Every row gives one point. Each copy is the shape, with its points in the same order, turned, moved and blurred by noise. Is it also mirrored, or only turned?

Shape, 6 rows:
[[ 19.2  12.1   9.1]
 [ 39.6  23.9  -5.4]
 [ 18.5 -10.9  14.9]
 [ -4.9  -6.8  41.9]
 [  4.1  -5.1   3.9]
 [-28.6 -20.5  -4.3]]
Copy 1 (6 x 3):
[[ 27.3  13.8   7.7]
 [ 46.2  24.6  -9.7]
 [ 16.4  -9.7   5.3]
 [ -0.4 -11.8  39.1]
 [  4.1   1.2   0.6]
 [-33.3   2.5  -2.5]]
Copy 1 is: only turned
Copy 2 (6 x 3):
[[  9.8  15.4  12.5]
 [ 29.1  30.2  -0.9]
 [ 13.4 -12.5  15.6]
 [ -7.7  -5.9  41.1]
 [ -4.2  -6.4   4.9]
 [-27.5 -29.4  -2.0]]
Copy 2 is: only turned

Shape:
[[  2.0  16.0  20.3  -9.4]
 [-41.3 -35.8 -23.2  16.5]
 [-12.7  13.2  20.2 -16.2]
 [ -3.2 -32.3   6.1  -0.4]
 [ 11.0  25.6 -21.5 -23.0]
 [ -2.9  14.1   6.4  -9.3]
 [  0.9   9.6 -19.4  10.5]
 [  5.2  21.9  23.7  16.4]]
Copy 1:
[[ -4.0  19.4  21.1 -10.0]
 [-26.8  -0.4 -58.0   5.8]
 [-23.2  22.0  11.8 -18.1]
 [  1.6 -13.8 -26.0 -17.0]
 [-24.1  -7.1  33.9  20.8]
 [-18.0  16.1  14.7  -3.4]
 [ -8.5   3.8   0.3  23.7]
 [ 13.6  39.0  10.1  -2.8]]
Copy 1 is: mirrored
Copy 2:
[[ -4.0  -3.8  21.4  -5.3]
 [-43.7   1.3 -52.1  18.0]
 [-18.9  -5.8  20.9  -5.6]
 [-11.4 -25.0 -22.9   3.4]
 [  3.4  23.5   1.1 -37.7]
 [ -7.2   3.5  10.2 -10.4]
 [  0.2  24.4 -15.0  -5.0]
 [  8.3   8.2  20.0  18.2]]
Copy 2 is: only turned

Shape:
[[-19.1 -22.4 -15.0 -38.7]
 [ -2.0  10.7 -21.1  13.7]
 [ 24.5 -10.7   1.3 -10.0]
 [ -9.7  10.5   3.9   8.9]
 [ 34.0   4.2 -10.0 -13.5]
 [-18.0   3.4  -3.4 -24.5]
 [ 26.8  -3.4 -34.9  19.3]
 [-26.2  -7.1  32.3   8.4]]
Copy 1:
[[-27.7 -44.1  -0.9   1.6]
 [ -5.4  12.7 -23.7  -5.9]
 [ 14.9  -9.5   3.5   4.3]
 [-18.8  22.0  -5.3  13.0]
 [ 18.9  -6.2   1.6 -20.7]
 [-35.1 -12.4   5.9  -2.4]
 [ 18.6   6.2 -39.2 -12.1]
 [-18.8  10.1   2.8  46.5]]
Copy 1 is: only turned
Copy 2:
[[-23.1 -20.5 -45.6  -4.2]
 [ -4.7  31.6  -4.0   0.3]
 [ 21.3 -13.8  -6.8  -4.2]
 [-14.8   9.9   8.0   5.4]
 [ 22.0   2.9  -4.8 -30.7]
 [-27.3  -4.3 -14.2  -3.0]
 [ 29.0  32.9 -18.0  -5.9]
 [-18.2 -16.4  17.7  28.2]]
Copy 2 is: only turned
Copy 3, 8 rows:
[[-43.9 -14.9 -14.6 -16.0]
 [  9.3   2.1   3.5   5.1]
 [-13.9  -0.8  29.8 -27.9]
 [ -7.0   8.4  16.6  14.4]
 [  0.3  10.7  21.9 -35.4]
 [-32.5   7.1  -3.6  -2.3]
 [ 32.3  -9.0  12.0 -21.2]
 [-37.5  -0.8  33.9  31.1]]
Copy 3 is: only turned
Copy 4, 8 rows:
[[-20.9  29.1  20.1 -25.6]
 [ -4.3  -4.5 -21.4   6.6]
 [ 25.1  15.0  15.6   0.1]
 [ -6.1 -10.6   2.0  16.7]
 [ 35.0  -0.7   5.1 -13.6]
 [-19.9  -1.5  16.9 -12.4]
 [ 27.2  15.6 -30.2   1.8]
 [-24.3  -1.4  24.6  37.6]]
Copy 4 is: mirrored
